Every row gives one point. Two turns around zero, p and q, are shown by what they do to some points. Where does a point land after both, in the order given? Backwards means that the second turn is done in reverse. Each puzzle has new turns, and all numbers are rounded.
In the rows, 128 means zero.

Turn p:
[122 102] => [102 135]
[153 150] => [149 102]
[97 94] => [ 96 161]
[140 166] => [165 114]
Turn q:
[135 182] => [87 92]
[121 107] => [147 139]
[101 104] => [164 128]
[154 119] => [115 152]
Where do these land?
p, then q backwards: [152 147] => [ 98 135]
p, then q: [ 95 127] => [105 104]
p, then q: [ 91 112] => [113  90]
p, then q: [133 155] => [112 151]
p, then q: [168  99] => [177 136]

Turn p:
[166 120 146 103] => [ 93 132 127  93]
[ 89 105 149 159] => [168 167 115 142]
[149 134 115 162] => [147 120 163 117]
[ 92  98 108 114] => [118 152 121 173]
[178 149  79 138] => [112  85 185 121]
[116 155 142 122] => [139 109 103 123]
[106 135 157  98] => [120 131  81 126]
Turn q:
[169 139 175  99] => [123 109  66 103]
[117 113 144 144] => [137 153 130 115]
[168 137 122 133] => [ 91 114 117 119]
[ 69  99 142 133] => [178 169 144 136]
[140 116  94 126] => [103 129 138 155]
[106 164  91 133] => [134  95 172 139]
Where do these land?
p, then q: [115 136 133 134] => [111 127 129 131]
q, then p: [117 195 146  85] => [ 79 178 171 124]
q, then p backwards: [116  69 147 140] => [105  75 155 136]
p, then q: [127 130 103  96] => [145 155 154 128]
q, then p: [123 137 108 145] => [136 143 109 117]
q, then p: [170 126 143 116] => [121 124 133 173]
p, then q: [128 103 116 180] => [117 110  99  82]

Turn p:
[142 128 157 126 147 151 117 135] => [126 158 118 111 121 107 122 146]
[128 139 144 151 103  93 104 177] => [139 122  96 105  93 164 167 128]
[100 123 115 130 174 127 131 155] => [108 141 170 117 102 118 148 115]
[144  92  93 119 130 154 113 142] => [ 70 118 126 115 143 125 121 133]
[128 129 127 165 124 127 156 121] => [147 126 138 128 158 127 157 129]
[113 169 125  90 113 146 155  95] => [151 145 127 168 142 123  89  89]
[181 146  81 131 103  74 152  88] => [139 103 137 182 168 198 120 158]
[110  69 206 123 135 152 136 132] => [136 122 100 117 107  37 145 153]
[108 158 106 117 123 128  87 107] => [137 120 138 108 119 154  83 104]
Turn q:
[136  89  90 152 131 148 139  91] => [115 110  98 126 167 170 149 146]
[137 182 139 144 114 135 138 117] => [144 139 162 132 105 152 146  99]
[145 158 147 119 124 158 162 141] => [135 147 132 155  85 134 156 125]
[ 82  83 105 147 134  91  76 145] => [133 109 127 101 180 113  59 153]
[146 105 130 120 121 115  74 134] => [ 86 115 129 126 143 114  89 113]
[154 140 159 135 135 118 178 112] => [152 106 123 146 107 120 177 107]
[ 87 103 142 128 153 134  82 142] => [120 138 149 139 167  98  91 159]
[160 173 132 123 125 137 173 166] => [143 129 132 138  52 138 147 127]
[135 143 139 109  86 139 174 118] => [149 158  97 136 102 139 156  97]
[ 98 105  97 103 158 103  84 114] => [103 129 134  79 172 101 109 154]
Where do these land?
q, then p backwards: [135 132 118 112 133 146 125 150] => [143 123 134 110 145 124 116 142]
p, then q: [122 140 107 118 159  83 133 126] => [140 137 128 183 128 136 119 108]
q, then p backwards: [135 136 127 121  40 121 118 185] => [110 189 141  59 110 140  85 128]
p, then q: [100 112 115 118 146 147 116 113] => [128 129 132 124 154  95 118 107]
q, then p: [221  63 131 112 104 142 114 113] => [120  55 192 105 159 108 132  75]
q, then p: [ 97 145 139 148 143 147 167 151] => [123 157  92 127 145 150 160 148]
q, then p backwards: [121 135 177 148 160 147 110 125] => [122 114 114 119 156 116 178 101]
q, then p: [175 143 136 122  74 123 112 121] => [156  96 136 118 163 115  83 109]
p, then q: [100 126 116 156 151  92 127 106] => [119 119 106 175 123 102 137 109]
p, then q backwards: [102 157 123 162 155 152 127 111] => [ 90 166 131 128 122 104 111 106]
p, then q: [101 119 119  90 141 108 160 108] => [150  95 135 154 159 135 112  99]

Turn p:
[161 159 103 116 157  90 128 146 154 146 104 137] => [109 111 136 129 101 120  82 132 155 126  80 106]
[125 146 139 139 179 108 168 115 134 134 158 139] => [148 107 102 125 102 126 113 186 136 121 116 149]
[124 125  87 146  68 189 151 119 138 148 166 119] => [162 203 111 144 143 167 169 128 129 129 133  93]
[146 101 147 135  87 132 117 118 109 150 114  82] => [137 124 142 127 150 159 146  85 155 163 153 134]
[104  91  85 133 116 172 114 106 150 145 170 120] => [164 168 118 130 174 136 136 149 122 120 160  79]
[155 108 169 120 144 142 132 149 112 132  90 139] => [116  83 163 134 108 116 163 120 129 146 125 129]
[156 150 147  70 110 110  90 120 115 120 104 135] => [103 110 178 130 119 140 107  83 134  88 128 143]
[ 85 119 112 154  92 168 146  93 188 139 145 106] => [134 180  70 142 144 134 152 140 157 120 175  91]
[102 123 143 166 148  92 133 134 117 115 146 180] => [143 119 104 146 136  75 122 152 107 129 107 172]
[146 128 129 163 171 109 136 150 129  68 163 156] => [147 110 105 148  93 103  97 154  63 145 117 142]
[105 129 124 112 158  89 148 169 135 101 154 147] => [140 135 125  94  94  81  98 151 104 123 116 145]
[125 161 158 109 128 131  84 138  95 145  79  98] => [ 86  83 139  95 147 151 143  79 139 115 114 138]
[130 123 122 102 108 133 115 107  88 122  70 106] => [ 73 128 169 120 153 155 137 107 135 140 140 142]
Turn q:
[147 121 127 104 161 193  86 111 135 159 127 143] => [ 81 112  93 151 112 113 133 148 170 117 122 179]
[ 99 148 121 122 150 183 102 126 135 113 159 131] => [120 102 128 186 100 122 123 122 130 135 107 164]
[105 129  99 167 114  64 156 154 160 119 107 164] => [132 167 130 106 152 163 135 135  57 153 105  91]
[148  89 140 167 114  84 147  94 126 125 142 130] => [126 136 152  55 111 124 128 113 100 120 139 123]
[151 127 142 109 177 164 133 161 131 120 133 115] => [130 131 133 149 125 114  93 159 173 120  96 141]
[125 128 152 119 132 179  80 156 132 169 136  96] => [126 113  67 161  96 102  99 132 165 129 139 135]
[127 161 166 116 131 173 127 123 162 127 133 113] => [158 131 109 154  95 132 142 117 169 130 104 151]
[133 105 102 168  78 111 172 126  90 113 107 138] => [104 162 175 101 141 138 130  99 111 155 166  89]
[160 150  91 142 111  84 131 117 125 118 128 110] => [153 161 148 117 150 121 138 139  93 115 165 136]
[133 101 140  75 122 166  92 140 132 123 166 119] => [114  88 121 163  85 108 130 150 157  90 130 117]
[118 125 131 155 129  79 140 118  77 134 140 129] => [132 114 146  93 159 131  97  94  97 122 148 121]
[116 169 117 123 101  65 186 135 133 137 107 182] => [139 167 133 114 189 181 161  97  93 113 106  93]
[125 137 162  97 148 163  73 131 132 103 100 125] => [139  83 107 153 112 154 129 167 172 142 133 152]
[105 103 103 128 124  85 166  99 122 134 107  98] => [138 123 147  89 165  89 154 118 105 151 130 103]
Where do these land?
p, then q backwards: [121  73  91 107  71 111 177  91 168  95  98 133] => [186 128  73 162  89 190 142 160 108 121 104 102]
p, then q: [104 101 114 153 137 124 148 141 144  84  90 159] => [143 122 107 124 167 129 103  94  79 130 134  98]
q, then p backwards: [151  89 169 127 115  80 117 104  87 143 141  82] => [ 93 106 160  78 160 113  96 151 157 136 155  91]
q, then p: [136  97  99 127 139 173 116 106 105 118 163 107] => [149 136 109 137 140  74 120 107 139 125 142 174]
q, then p backwards: [122 148 151 132 139 137  71 142 138 162 133 145] => [123 174 147 166 140 113 131 101 143 109 145 113]
p, then q: [160  97  83 114 134 102 159 101 153  97 105 146] => [160 124  69 141 100 148  88 105 103 137 145 122]
p, then q: [104 169 147 143 160 122 114 151 135 175 135  96] => [104 127 141 134 141  96 174 186 137 134 121 111]
p, then q: [127 160 139 160 125 130 127 135 106 170 147 146] => [104 163 144 114 151 138 144 160 145 153 120 136]
p, then q backwards: [142 128 126 131 114 138 164 159 185  93 127 150] => [129 106 116 144  85 161 124 153 169 135 158 102]
p, then q: [137 174 171 136 123 127 109  95 111 138 126  97] => [ 73 122 156 137  96 123 156 136 129 147 108 144]
q, then p: [132 133 102 115 132 168 138 176 128 125  91 150] => [118 116  65 107 135 118 146 127 137 133 103  98]
q, then p: [ 98 169 166 108 168 147 124 152 116 156 144 156] => [ 83 118 122 173 166 115 122 143 110 146 137  83]
q, then p backwards: [130 127 106 112 105 103 101 111  87 108 166  95] => [130  89 167  95 144 138  93 114 139  99 146 146]

Turn p:
[130 108 133  89 113 147 136 206 177 135 129 145 155 168] => [ 76 150 121 136 125  98  92 128 101  90  73  93 145  88]
[127 149 143 138 159 121  88  80 110  98 105 126 122 163] => [154  86 144 132 155 117 127  85 163 132 169 116 117 131]
[ 97  99 105 107 148  87 110  53 129 142 120 107 128 141] => [126 144 181 122 141 174 134 103 141 111 187 113 104 157]
[159 107 126  93 180 109 127  99 102 111 157 114 128 136] => [ 95  98 157 152 164 145 172 124 147 105 140 146 117 142]
[130 141 139 124 138 127 130 141  97 135  98 102  71  77] => [169 154 116 125 127 100 152 167 160 121 138 169 102 133]
[104 167 115 141 105 127 126 155 110  93 142 151 103  95] => [148 139 113 133  94 126 119 123 165 170  97 164 134 115]
[135 140 131 119 121  96 144  95 103 122 121  86 150 145] => [141 127 109 144 133 164 167 108 137 106 160 110 132 131]
[152 131 131 112 161  73  99  86 113 148 122 152 139 162] => [ 95 110 155 123 157 128 145 115 167 125 183 100 156 149]
[135 117 170 127  99 145 140 178 181 127 132 177 169 114] => [ 88 124  98  81  98  96 101 121  94 117  71 117 155 127]
[112 130 125 118 117 177 142 120 101 112 101 123 130  91] => [166 139 104 148 125 121 115 121 120 121 108 158 108 168]
[101 101 142 132 192  89 138  92 103 144 126 119 146 169] => [141  92 187 128 145 160 147 134 151  86 152  88 140 149]
[128  76 154 148  84 136 101 172 163 130 147 141 160 150] => [ 93 124 104  77 147 143  84 131 100 126  85  94 128  97]
[127 150 120 141  89 166 148 136 111 163 151 139  82 112] => [147 143 106 143 114 129  97 172 108 153 139 178 149 115]
[155  99 111 156 108 122 150 149 173 114 120 158 138 159] => [114 143 141 104 148 116 132 108  82 150  97 102 163 102]
[113 170 122 152 112 162 142 117 158 123 143  94 103  88] => [159 128 113 134  74 124 131 131  95 153 140 164  93 110]
[142 163  81 151 123 164 131 169 116 152 134 114 125  78] => [137 148  98 167 100 109 134 180 114 180 109 136 106 136]
Turn q:
[159 104 127 158 142 103  90 104  97 131 114 147 112 134] => [113 122 155 101  84 131 142  99 117 149 126  87 130 117]
[ 98 132  88 117 163 151 176 125 188 123 137 132 164 141] => [144 112  91 155 166 121 122 112 103 117 128 183 182 156]
[121 163 121 119  90 154 120 159 125  98 112 176 139  98] => [141 131 133 121 155  82  87 154 112 157  98 134  90 138]
[130 132 106 118 102 149 126 167 162  85 154  88 158 122] => [137 106 107 171 147 111  98 149 146  88 112 120 120 175]
[ 86 156 111 152 180 163 158 133 153 141 197 126 179 170] => [153  90  90 185 143 173 123 157  63 118 133 161 182 128]
[148 130 171 131 145 112 102 102 124 137  95 108  99 150] => [109 156 112 106 116 161 168 103 142 143 131  96 111 121]
[136 150 106  98 114 142 128 162 108 132 100 107 159  95] => [158 158 127 163 133  85 106 119 134 107 117 132  95 117]
[166 115 166 148 168 107 163 100 121 148 162 184 108 140] => [122 109 138  93  97 191 107 109 130 183 145 151 157 104]
[135 166 102 142 110 125 110 171 112 128 123 127  87  91] => [171 152 134  94 124  98  97 158 126 113 131  92 110 126]
[101  90 159  83 111  83  97 113 153 124 123 134 142 104] => [ 61 130 130 136 157  98 134 126 177 138 122 116 146 101]
[121  99 150 182 189 169 153 126 119 152 159 144 111 149] => [143 139 149 129  90 197 142 147  93 151 123 151 181 142]
[116 138 108 103 116 127 140 136  98  90 126 115 113 124] => [158 119 147 139 149 104 135 135 145 132 154 120 105 143]
[138  97 152 110 104 117  99  59 136 145 133 108 112 119] => [ 73 118 110 112  91 118 173 129 169 130 140 131 122 114]
[145  95 140 109  99 107 101 115 116 163 104 111  98 168] => [109 124 145  96 120 143 179 107 161 100 109 113 107 100]
[119 152 113 149  86 111 157 147 107 124  81 109 138 116] => [129 157 151 119 150 106 109 115 104  91 153 133  80 137]
Where do these land?
p, then q: [184 149 122 107 132 102 144  92 160 108 127 161 159  92] => [109  90 144 131 163 137 157 121 102 122 173 183 129  95]
q, then p: [118  80 105 128 186 150 147 131 157 154  83 100 106 140] => [133  98 107 160 107 122 150  67  97 122 136 108 179 157]
p, then q: [125 126  94 144 104 103 115 109  77 118 150 123 156 123] => [151 134 100 130 106 143 152 136  99 105  96 168 145 142]
q, then p: [108 157 141 131  90  86 100 133  85 130 149 124 128 178] => [153 126 140 122 138 137 151 170 128 100  96 179  77 120]
p, then q backwards: [138 139 143 146 127 111 111 133 155  84  89 155 138  83] => [163 123 105 110 123 139 107  99 144 116  77 154  96 118]
q, then p: [175  91 185 118 128 135  85 114 151 111 115 143 112 108] => [144 181 131 125  91 116  86 119  99 104 169  98 114 116]
p, then q backwards: [159 141 114 116 176 159 139 153 132 138  97 104 129 122] => [ 92 136  99 114 107 156  94 128 106 108 116 104 153 118]
q, then p: [163 107 158 127 122  87 153 142 170 109 111 125 146  98] => [118 111 158 124 106 125  82  88 136 139 165 111  92 124]
q, then p backwards: [100 154 103 150  88 124 111 124 124 121 193 100 142 141] => [141 133 171 131 163 160 130 133 118 184 149  92 144 147]
q, then p: [129 141 121 103  96 107 137 109 139 135 102 126 123  78] => [ 95 146 158 115  93 132 137 113 164 143 146 140 130 114]
p, then q backwards: [105  84 126 114 186 149 136 182 128 172 122 146  96 117] => [ 88  99 122 141  67 158 112 188 114 129 141 136 122  92]
p, then q: [100 135 141 107  71 149 108 139  94 112 157 127 156 162] => [125 124 110 133  93  69 154 136  95 126  94 113 146 163]
q, then p: [157 123 149 135 105 127 150 131 114  93 128 139  93 108] => [ 97 128 131 120 131 111  94 135 124 105 156 138 126  88]
q, then p: [ 74 139  88 149  86 128 153 115  98 132 150 142 153 177] => [140  98 147 108 172 148 141 157 161 107  69 165 149 144]
p, then q: [125 125 149 156 174 175 139 135 129 193 113 120 116 135] => [137 123 180 145 128 163  98 125 160 112 114  67 120 124]
q, then p: [119 158 101 132  89 127  97 120 126 123 166 136 114 182] => [131 159 146 133 179 140 153 151 125  98  82 147 108 126]
q, then p: [ 98 129 136 114 216 157 151 112 136 143 124 105 109 132] => [116  98 104 174 100 128 145 138  78 160 124 107 174 156]
